Every row gives one point. Each copy is the shape, with its points in the same order, turned, moved and blurred by noise. Say if it was mirrored as well.

Shape:
[[ 34  65  28]
 [-12 -23  11]
 [ 65   4 -26]
 [-14  40  13]
 [-17 -15   6]
 [-19 -15   0]
 [ 12 -27  22]]
Copy 1, 7 rows:
[[ 55 -15  56]
 [-20 -20  -9]
 [ 43  46  -3]
 [ 30 -47  17]
 [-12 -25 -10]
 [ -9 -27 -18]
 [-22   1   7]]
Copy 1 is: mirrored
Copy 2 (7 x 3):
[[ 77 -31  49]
 [-11   3  -1]
 [ 59 -49 -31]
 [ 41  21  38]
 [ -5   3  -1]
 [ -5  16  -7]
 [ -2 -28  -2]]
Copy 2 is: only turned
Copy 3, 7 rows:
[[  0  59  50]
 [ 15 -30   8]
 [ 16  50 -35]
 [-20   6  43]
 [  6 -28   8]
 [  1 -32   5]
 [ 37 -16   4]]
Copy 3 is: only turned

Shape, 10 rows:
[[  0  12 -35 -16]
 [ 45  -2 -36  -1]
 [ 10  40 -16 -28]
 [  1 -39  26  23]
 [ 12  19  18  73]
 [-12 -20  51   4]
 [-14   7  11 -14]
 [ -4 -10 -72  25]
 [  1 -29 -37 -41]
 [ 28  38  18   1]]
Copy 1, 10 rows:
[[-14   5   4 -38]
 [ 31 -15   5 -45]
 [ -5  27  35 -35]
 [ 15 -22  -2  37]
 [ 67  41 -21  21]
 [  1  -5  19  56]
 [-14  15  18   6]
 [  8  -4 -51 -51]
 [-28 -31   6 -32]
 [ 33  34  43 -10]]
Copy 1 is: only turned
Copy 2 (10 x 4):
[[-26  27 -35  -1]
 [  3   8 -57 -30]
 [ -1  38 -39  25]
 [  5 -25  24 -27]
 [  3 -70 -17  20]
 [ 17  -7  41   2]
 [ -7  19   6  13]
 [-63  -7 -52 -27]
 [-25  50 -18 -38]
 [ 29   0 -29  30]]
Copy 2 is: only turned

Shape:
[[  23   16  -15   25   35  -26]
 [   1  -11    2    4  -49  -20]
 [  34   -1   -1  -14   30  -10]
 [ -31  -15    5  -11   36   -2]
 [  31  -10  -73   11   23  -24]
 [  32   13  -27   13   29  -15]
 [  37   13  -61   11 -106   -5]
 [  15    2  -65    4   20   24]
 [  24   14   -4   34   -5   -8]
 [  -3   11    4   -5   19  -30]
 [  35  -18  -48    8   32   15]
 [  24  -51   -3   29   28   28]]
Copy 1 (12 x 6):
[[  31  -15  -18  -16   24  -36]
 [ -19    7    2   23  -41  -10]
 [  36  -21   10  -32    3   -1]
 [ -11  -19    4   -5   40   20]
 [  10   17  -51  -60   -3  -21]
 [  38  -13  -30  -28    5  -25]
 [ -11   10  -55   11 -118  -21]
 [  20    0  -64  -30   -4   17]
 [  30    0  -17   14  -10  -33]
 [   2  -30    6  -12   12  -16]
 [  46   18  -35  -45    9    9]
 [  40   45   -2    1   28   19]]
Copy 1 is: mirrored
Copy 2 (12 x 6):
[[  4  14   3 -32  26 -39]
 [  4  51  -3   5 -36   9]
 [-14  13 -12 -47  20   0]
 [-26 -29 -16  -4  -4  -3]
 [ 38  22 -53 -34  23 -39]
 [ 10  19 -12 -34  33 -27]
 [ 57 120 -32  25  -8  16]
 [ 33   8 -46  -6  46  -3]
 [ 19  34  21 -13  13 -13]
 [-28  14  -4 -15   1 -23]
 [ 36   0 -35 -36  35  -1]
 [ 42 -27   2 -40   0  21]]
Copy 2 is: only turned
Copy 3:
[[ -1  -3 -18  30 -14 -35]
 [ 27  10  29 -16 -41  20]
 [-16 -25 -19  35 -23   2]
 [ 26 -55 -24  -7   0  -5]
 [ -9  27 -63   7 -39 -15]
 [-13   5 -29  28 -14 -16]
 [ -5  94  19 -37 -44  47]
 [ -7  21 -61   1   5  14]
 [ 12  19   8  27  -6  -6]
 [  1 -29   3   2 -19 -16]
 [  4  10 -62  29 -11  17]
 [ 52  -5 -41  49  -4  28]]
Copy 3 is: mirrored
Copy 4:
[[  44   47   -7    9   14   19]
 [ -21   20    6   19  -41  -12]
 [  34   14   27    4   35   -5]
 [   6  -13  -18   30   34   27]
 [  63    8  -14  -42  -14   13]
 [  53   32    7   -1   13   26]
 [ -10   29   37  -22 -109    1]
 [  63   -9   16   -9  -18   47]
 [  35   46   12   29  -22    6]
 [   7   26   -3    7   30   13]
 [  72  -10   17  -10   -3   11]
 [  64  -25    5   45    0  -17]]
Copy 4 is: only turned

Shape, 12 rows:
[[ 31   4  18  43  13 -18 -10 -48]
 [-55  -9  -5  10 -16  -7 -12  21]
 [-33 -10 -21 -27  20 -47 -14  33]
 [ 55  17  43  30   3 -17  17 -26]
 [ 61  12  23  20 -17 -18  16 -10]
 [ 56  10  14  15  31   5  19 -52]
 [ 14  17 -34  23  30  25  -8  18]
 [-49 -32 -35 -26 -19  -2  16  30]
 [  5 -41 -19  30  33  10 -14  47]
 [ 59 -18  25  39  12 -24  32 -57]
 [-56 -25  18 -35  14  10  -9  41]
 [ 25 -31 -33  -3   9  28 -59  16]]
Copy 1:
[[ -1  -5 -13  67  16 -16   2   2]
 [-22 -10   4 -35   2  33 -28  29]
 [-46 -32  22 -29 -18  12  18  60]
 [-19  21 -12  53  25 -41  25 -15]
 [-23   3 -28  27  15 -53  26 -17]
 [ 13  -3   3  64   8 -26  44 -21]
 [  0  -1 -32  12 -44  29  32   7]
 [-10 -40  12 -69   2  33   8  19]
 [  4   0 -46 -15   0  30  42  56]
 [ -1 -14 -15  68  55 -32  39 -13]
 [ -1  12  38 -58  -4  26   7  51]
 [ 41 -23 -38  -7 -44  -7  14  48]]
Copy 1 is: mirrored
Copy 2:
[[  8  43 -22  17 -45  -6   4 -11]
 [ 11 -43  -6  38  14 -36 -32  26]
 [ 10 -38  -4  10  44 -55 -11 -26]
 [-24  47 -13   5 -34  -3  37   6]
 [ -7  35  -4   2 -20  -1  53  15]
 [ -5  53 -18 -25 -29  24  11 -13]
 [ 20  18   5  28  38  26 -15  -2]
 [ 24 -77  -1  -3  37 -20 -20  22]
 [  7 -33  23  49  18  23  -3 -30]
 [-10  31 -35 -12 -60  16  37 -16]
 [-22 -59  33   5  30 -33 -43   6]
 [ 55  -3  57  20  10   8 -11 -17]]
Copy 2 is: only turned
